Every row gives one point. The window is the flat piece filled in between its corners: a triangle in 3 columns, a solid with four corners in 4, and so on. A path goes straight from each point to the next, and from the last back to the first. List the points from which the path goes on through the window.

Window, 4 rows:
-20; 43; -14; 33
0; 19; -27; 11
5; -58; 58; -5
8; 43; -1; 8
Path:
(1): 13; 10; -10; 23
(2): 34; 4; -9; 36
(3): -32; 50; 13; -8
(4): -56; 12; -27; -5
(5): 12; 40; 10; 46
(6): 0; 13; -9; 35
(7): -23; 35; -7; -15
(8): 11; -12; 34; -50
(9): 9; -28; 26; 36
(10): 24; 21; -11; 21
(11): -14; 48; 15; -6
(12): -9; 60; -7; -9
Through the window after points: 2, 4, 6, 10, 12

Window (6 x 6):
7; -21; 44; 24; 6; -14
6; 7; 21; 33; -10; -22
50; 18; 10; 6; 44; 22
-29; 8; 41; 21; 2; -25
-21; -4; -25; 0; 8; -1
-21; 11; -42; -46; -20; 22
Path:
(1): -19; 21; 17; 51; 6; 19
(2): -14; -9; -15; 60; -3; 14
(3): -4; -4; -14; -29; 10; -8
(4): -6; 6; 3; -12; 6; -9
(5): -7; 4; 24; 26; -32; 27
(6): 2; 11; 12; 27; 19; 14
(7): 17; 6; 22; -20; 11; -35
(8): 0; -17; 31; 4; 3; -21
Through the window after points: 6, 8

Window, 9 rows:
-15; -6; 5; 12; -13; 23; 12; 10; -21
0; -23; 30; -5; 5; 5; 0; -29; -10
10; -2; 28; 11; 22; -24; 10; 15; -10
-25; -10; 12; -13; 5; -2; -19; 7; -25
-15; 43; -42; -15; 15; -46; 3; -6; 45
18; 7; 3; 6; 2; 13; -14; 0; -37
13; 14; -20; -18; -15; -60; 3; 11; 25
-8; -13; 6; 30; -2; 11; -28; 2; -7
-3; 46; 3; -24; -6; -36; -7; 5; 47
Path:
(1): 3; 1; 11; -36; 18; 26; -13; -6; 7
(2): -13; -1; 12; 23; -3; -14; 0; 8; -16
(3): -13; 36; -9; 2; 0; -24; -5; -9; 16
(4): -4; -9; -25; -18; 12; -19; 6; 16; 25
(5): 10; -6; -12; -9; 23; 17; -31; 22; 7
(6): -9; 6; 7; 1; -7; -32; 10; -3; 8
(7): -14; 13; -5; 12; -11; -52; 3; -5; -20
(8): 23; 2; -4; -25; 4; 5; -12; 12; 19
(9): 21; -3; -25; -9; 27; 6; 18; 2; 20
(10): -6; 14; 11; 1; -16; -37; -6; -4; 3
(11): -22; 35; -13; 11; -24; -47; -3; 3; 0
(12): 16; -2; -1; -15; 1; -31; 2; 4; 13
Through the window after points: 3, 7, 11

Window:
-13; -13; -17; -26; 5; -7; -60; 0; 7; 11; 10
-52; 18; -20; -6; -10; -21; -25; 2; 17; -5; -22
23; -3; 3; 20; 6; -5; 23; -25; -4; -3; -30
-43; 17; -2; -2; -24; 13; -39; -12; -2; 1; -1
-4; -9; 35; 43; 22; -14; 29; -7; 6; -11; -8
-10; -23; 4; 31; 16; 9; 36; 9; -16; -4; -23
26; 4; 34; -5; -5; -2; 22; 16; 2; 17; -35
3; 13; -9; -42; -1; -25; -28; -1; -26; 32; 23
-9; -13; 23; 14; 7; -2; 31; -5; -6; -47; -23
50; -9; 5; -15; -19; -10; 35; 10; 8; 27; 16
29; -31; 22; -12; -25; -28; 20; -5; -12; 32; -8
Path:
(1): 39; -7; 7; 32; -21; -8; -4; 16; 10; -16; 3
(2): 4; -7; 11; -19; 8; -9; 18; -10; -12; 15; -7
(3): -12; 21; 11; -30; 9; 2; 0; -39; 7; 15; 4
(4): 1; -21; -2; 23; -22; -22; -19; 36; -4; -12; -22
(5): 8; -18; 14; 20; -7; -17; 15; 14; -3; -10; -11
(6): -13; -1; 19; -15; 10; 10; 24; -26; -8; -17; -26
(7): -27; -7; 6; -15; 4; 7; 25; -21; 0; -1; -26
(8): 6; 3; -3; 5; -10; -17; -22; 6; -3; 20; 4
(9): -21; 20; -6; 9; -5; -37; -24; 19; -39; 1; -24
(10): 0; -25; 1; -28; -14; 38; -9; -27; 35; 12; 13
(11): -20; -15; 42; -29; 15; -25; 16; -1; 13; 8; -29
(12): 43; 8; -30; 55; -18; 5; 16; 8; -15; -15; 4
Through the window after points: 5

Window:
-25; 21; 26; 5; 5; 13; 36; -1; -38; 18; -14; -16
-20; -31; 8; -4; -18; -18; -19; 0; 33; -7; 29; 24
29; 43; 10; -28; -4; -10; -43; -18; 2; -60; -13; -17
-1; -17; -28; 21; 4; -21; -39; -29; 39; -29; 5; 7
16; 34; 15; 2; -1; 27; 16; -4; 10; 5; -1; 7
40; 8; 5; -21; 4; -6; -20; 7; 18; -32; -33; -31
-5; 9; -18; -21; 11; -3; 29; -1; -5; 0; 18; 4
-3; -26; -32; 16; -43; -3; -19; -3; 25; -35; 25; 4
20; -45; -16; 21; -14; -24; -27; -10; 14; -43; 20; 42
-26; -19; -16; -6; -15; 8; 7; -10; 20; -28; -12; 35
-15; 46; 2; 2; 3; -3; 17; 34; -18; 18; -18; 7
3; 29; 2; -23; 13; 32; -13; 11; -35; 26; -16; -8
Path:
(1): 0; -7; 0; -4; 5; 5; -8; -1; 10; -25; 16; 7
(2): -9; 8; 31; 14; 17; 7; -1; 21; 18; -33; 24; 19
(3): 22; -5; -38; -11; -30; -16; -22; -14; 5; -11; -14; 5
(4): 22; -6; 1; -18; -22; -19; -7; -1; 10; -21; -16; 1
(5): 7; 4; -9; 17; 32; 23; -30; 3; 0; -23; 7; 0
(6): -1; -18; -5; 20; 8; 14; 0; 4; 10; -23; 18; -4
(7): 4; 6; -7; -10; -10; -11; -8; -1; 1; 2; -15; 15
(8): -17; 9; -1; -11; -15; -6; 8; -13; -2; 2; 2; 6
(9): 6; -8; 11; 3; 4; 3; -7; 21; 8; -14; 9; 11
(10): 0; 7; -5; 2; -2; 4; 2; 7; 19; -28; 5; 0
(11): 0; -7; 0; -2; -17; -20; -10; -11; 8; -6; -5; 16
(12): 11; 1; -8; -6; -22; -11; 12; -21; 4; -3; -8; 1
(13): -14; 13; 15; -2; 16; 18; -7; 21; 14; -8; 19; 13
(14): -18; 5; -16; -12; 33; 13; -34; 12; 15; -52; 0; 23
(15): 10; -6; -6; 3; -23; -14; 0; -9; 2; -3; 1; -4
(16): 3; 9; -11; -1; -24; -6; 0; -24; 5; -7; -23; 6
Through the window after points: 4, 12

Window, 14 rows:
8; -14; -7; -31; 5; -46; -39; -11; 50; -29; -2; 22; -13; 11
28; -10; 17; 35; -14; 31; -13; 12; -7; 46; -35; 2; -39; 18
25; -37; -31; 15; 19; 28; -11; -8; -41; -11; 11; 26; -36; 21
11; -20; -33; -60; -44; 1; -27; -23; 22; 3; 36; 15; -18; 3
-16; -1; 19; -24; -17; 13; -25; 5; -60; 1; -24; 26; 1; 21
-17; -22; 2; -1; 3; 4; 24; 37; 13; -1; 3; -1; 38; -5
6; -47; -18; 8; -31; -2; -15; 23; -14; 5; 10; -1; 9; -25
-2; -10; 0; -29; -15; 7; 21; 16; -5; -36; -28; 11; 5; -31
8; 14; -9; -2; -6; 1; -26; 14; 16; 17; 8; 14; 10; -24
1; 6; 7; 4; -17; 12; 6; -43; -18; 6; 1; 3; 40; -29
13; -13; -20; 12; -51; -10; 15; 15; -30; 29; 25; -5; -30; 3
20; 0; 22; -3; -36; -1; -1; 40; -7; -4; 7; -5; 14; 10
-12; -6; -17; 15; -52; 18; -8; 2; -5; 2; 1; 11; 16; -6
-51; -8; 19; 1; -9; 0; -11; -30; -1; -41; 31; -34; 4; -6
Path:
(1): 5; -8; -25; -2; 11; 30; -6; 3; -27; 0; -14; -18; 3; 22
(2): 5; -9; -15; 5; -12; 10; -6; 3; -10; -13; -11; -11; -19; 9
(3): 9; -24; 5; 5; -3; 18; -7; -1; -17; 6; 4; 24; -11; -2
(4): -4; -30; 11; -11; -26; 18; -2; 10; -16; -2; 14; 21; -6; 12
(5): -2; 0; -10; -10; -17; -5; -13; -6; -23; -5; -15; 0; 3; -4
(6): -8; -21; -57; 4; -9; 5; -22; 6; -44; -9; -31; -29; 3; -24
(7): 12; -2; 31; -14; -13; 11; 1; -7; 22; 2; 21; 37; -13; 22
(8): 10; -13; 28; 10; -51; -11; -7; -6; -12; 20; 12; 39; -17; -21
Through the window after points: 2, 8
